Each row of a before or after table is a point. The points were changed in one or more steps. Then noise was added and the rows were shuffled. The steps act on how far a point lies along the listed directions, d1 being the first. Write out the steps. A step turns or swaps two directions, mirrors them in a line or flattens them onto one, adds a multiple of one to another, or multiplies one. Angles are multiples of 10 degrees, from the lower direction toward the higher: turns from -170 to 170, lines from 10 to 170 but not 90. Use the fewest steps. Two steps may share a direction if one is a turn and the other turns, adds or multiplies; they go together, in the order done. Otherwise the lowest direction goes first.

Directions:
(1): -43  -55  0
(2): 30  -23  -59
(3): -46  37  -37
Before:
39  -14  -4
-32  59  71
-20  48  -19
59  0  104
-65  41  21
25  26  -37
45  -51  13
-21  27  -42
-57  35  7
4  -46  46
35  -12  -4
-5  -42  -35
40  12  -27
3  -20  94
After, 14 rows:
-11  32  -22
7  -55  4
29  11  10
-7  -40  87
-66  -17  0
33  -3  -43
16  43  10
-29  34  6
24  40  12
-55  -9  -10
-74  -23  51
30  7  11
-25  -68  45
48  -19  7
Steps: turn d1 and d2 by 60 degrees; multiply d3 by 0.7

Directions:
(1): -12  11  52  61  -55  3
(2): 64  -41  23  -24  -24  48
(3): 31  49  -36  44  20  51
(4): 37  -23  34  41  62  -35
(5): 49  62  16  -30  -19  -44
(6): -29  32  61  -31  39  41
Before:
-44  57  -51  -62  10  -32
11  36  -62  -72  46  -6
-57  -77  -35  20  -34  66
30  9  -27  -24  -22  -17
20  -19  9  47  12  6
-30  8  34  -1  44  -81
-31  1  -3  -73  -4  32
17  38  -17  -15  -4  11
24  -33  -26  -82  60  -30
After:
75  65  4  -1  71  -70
-15  13  15  -32  -55  -3
56  53  3  -46  -56  40
0  -48  9  21  35  -25
3  -71  -50  9  111  -22
-9  57  1  -32  24  11
61  28  17  31  14  47
-2  28  -21  -11  -58  -18
64  49  24  -54  -5  -41
Steps: turn d1 and d5 by -60 degrees; add -1.5 times d1 to d4; turn d2 and d3 by -160 degrees

Directions:
(1): -44  -74  60  -10  -32  -14  33  -34  6
(2): -14  33  42  -12  15  86  32  -5  -52
(3): 42  30  -10  -53  -76  -5  54  6  14
(4): -58  37  1  -2  -68  -7  -65  -3  -30
(5): -24  -19  6  33  -21  17  18  106  14
Before:
64  8  -49  -7  67  -39  -1  -4  30
-73  14  0  9  -22  36  -12  36  -14
-50  16  8  -23  14  8  -55  -63  -54
-88  8  30  15  -25  -12  -95  11  -40
-44  -11  34  -29  -73  17  22  35  -34
68  36  -50  1  114  22  -37  -32  18
-63  41  1  24  -18  64  -17  9  -44
57  87  -62  2  14  -32  -6  -10  27
14  -1  -16  -53  -56  -19  17  13  7
After, 9 rows:
-59  -21  15  6  -81  1  26  1  9
-45  37  11  -14  -80  10  -20  95  -18
50  -22  -41  16  71  -56  -8  22  45
-4  -4  -37  44  36  -86  -42  -27  50
26  -87  -15  29  52  -45  -4  40  89
-73  -35  26  17  -8  19  -16  72  -21
-8  19  -20  -37  14  -4  -47  -38  -35
-34  27  26  -44  -50  23  -5  -35  -58
-49  9  2  -36  -71  10  24  4  3
Steps: mirror d1 and d2 in the line at 50 degrees; turn d3 and d5 by -110 degrees; turn d4 and d5 by 20 degrees

Directions:
(1): -16  15  -11  35  -61  -8  13  -31  44  -73  -38  -82  6  17
(2): 89  50  38  -37  -9  -25  40  14  23  25  -4  -11  48  58
(3): -7  28  28  -35  -33  -20  46  -15  -24  40  -78  -4  -31  -83
(4): 20  71  -105  16  -5  -14  39  0  -51  -7  32  3  -22  -4
(5): 13  -12  -18  25  -47  -81  -44  78  19  -4  -35  45  -28  11
(6): -3  3  -58  -42  -50  71  -24  44  57  45  2  -13  33  -28
Before:
26  -7  -4  -43  -34  40  3  9  72  15  -12  -40  31  7
-25  -10  16  -11  -16  -15  1  24  -18  23  -24  15  -46  -51
16  -11  4  4  -33  -48  -28  51  40  -21  -1  -7  13  61
27  100  -37  -10  -67  -12  64  3  30  -26  -31  -85  26  20
48  46  -31  -17  -79  -34  7  20  14  30  -19  6  -7  -30
6  24  -36  -5  38  62  17  -25  -33  7  33  -9  20  1
-29  -5  12  -9  -39  7  47  -53  -2  17  -63  -38  10  -43
22  -15  24  7  -59  -13  1  24  74  -59  -56  -44  55  42
52  32  33  15  -31  -30  -31  32  83  -11  -26  -25  41  64
4  15  -41  -18  -60  5  -13  53  17  21  -25  -6  11  -13
45  57  -65  -2  -78  -16  5  13  77  -19  -22  -89  52  66
61  50  67  -21  -50  -72  47  -17  40  -23  -60  -52  12  26
-7  16  7  8  37  -9  32  -17  -62  -6  -6  12  -18  -30
After, 13 rows:
47  0  10  -45  51  -2  29  10  -23  48  29  40  1  5
44  10  5  -37  -67  -31  -16  41  16  59  -22  43  -10  -37
2  18  -27  -17  18  87  17  -33  -1  -3  33  -43  38  5
15  8  -22  -23  -20  -16  -20  64  -18  52  -8  45  -1  -9
58  -26  47  -79  31  -2  -42  65  41  107  -1  46  51  31
-27  7  -18  12  -26  -27  6  15  -20  1  -26  0  -53  -47
54  6  124  -51  -12  -63  14  7  34  38  -62  14  6  -3
-34  2  8  9  -18  32  23  -20  0  -36  -31  -52  7  -31
54  -48  84  -26  44  -44  -8  50  -2  20  -17  73  27  28
30  -11  19  -1  -11  -69  -26  65  17  12  5  25  -1  62
18  1  79  -91  -1  33  0  53  45  93  -31  10  48  -15
-26  -28  39  -26  11  10  33  -51  -29  52  -44  6  1  -56
76  29  66  5  30  -63  -31  59  23  40  -11  48  21  59
Steps: turn d4 and d6 by 70 degrees; turn d1 and d4 by -120 degrees; turn d2 and d3 by 10 degrees; multiply d5 by 1.3

Directions:
(1): 19  -44  17  18  -85  24  -48  -9  25  77  60  20  45  5  -22  3  -13  59  -21  45
(2): 14  -49  36  9  60  80  30  5  -27  -18  17  -10  -36  21  -47  -69  -24  27  -77  -4
(3): -67  -7  -13  -11  33  -50  44  22  -16  82  18  -9  -31  -29  -56  -50  -6  40  70  6
(4): 6  43  3  -57  33  -38  24  -46  59  -21  65  -6  -34  11  -18  69  -23  71  -38  -18
(5): -10  28  47  -12  -55  -82  13  43  -25  3  0  -53  16  55  -9  -41  53  2  -70  -33
(6): -32  -7  -10  -5  -88  5  25  -26  25  -35  -64  48  -61  -17  -94  13  6  -16  -19  3
Before:
60  -45  19  8  -74  49  -46  31  -39  -52  -21  -10  57  39  31  -16  39  -33  -94  9
5  10  -44  -4  -81  23  0  -53  43  -53  -35  37  -26  -39  -41  66  -51  22  11  47
49  58  63  -28  66  -40  7  9  11  -44  42  -74  47  67  56  13  26  17  -75  -34
-30  84  15  -58  -3  -121  18  -8  1  9  -14  -2  -21  10  4  47  39  -6  9  -33
32  -43  32  12  44  46  10  29  -56  -28  22  -28  -6  56  12  -39  9  11  -57  -38
16  -33  -23  14  -58  28  -17  -1  -1  -58  -72  40  -14  1  -1  27  11  -61  -12  -1
40  17  24  48  29  -4  -50  27  -14  9  28  -21  46  16  54  -3  30  -45  -44  16
-41  46  -19  -15  -43  -19  -4  -16  0  -74  -111  23  -34  -23  19  50  37  -98  47  -13
24  -21  11  23  -74  84  -46  -1  16  -9  -47  22  4  -16  15  10  -6  -43  -25  47
-34  52  24  -60  -16  -92  5  6  31  5  36  -29  -3  33  0  23  16  26  -38  2
After, 10 rows:
51  -1  17  -10  64  51  14  -10  1  -53  58  -44  4  15  11  -3  -66  72  -74  17
56  -66  -2  22  31  86  -26  -2  -15  -18  17  15  7  11  20  -4  -23  0  -42  11
14  19  -7  50  -53  -13  -53  3  19  8  -23  28  26  -19  12  47  27  -69  6  32
0  43  37  -2  -116  -82  -23  7  23  -14  -49  -30  67  36  -6  23  69  -43  -25  -9
-2  34  50  -20  47  -70  -1  40  -56  62  25  -50  26  42  39  -47  39  -3  -11  -19
42  -13  10  9  6  116  -44  -10  19  -23  -3  10  2  -12  35  27  -34  -25  -32  37
-14  -23  -14  10  -102  4  5  -4  -14  -30  -52  43  -31  14  -43  23  37  -33  3  -5
15  -19  32  -1  89  73  -24  7  -36  18  45  -28  26  13  60  -29  -19  9  -1  10
53  -68  -7  22  -80  77  -56  8  -16  -55  -42  26  46  2  21  7  27  -47  -40  26
-34  28  38  -19  -9  -66  -4  47  -22  17  8  -53  32  48  22  -46  34  -17  -38  5
Steps: flatten d1 and d3 onto the line at 110 degrees; mirror d2 and d6 in the line at 40 degrees; turn d4 and d5 by 50 degrees
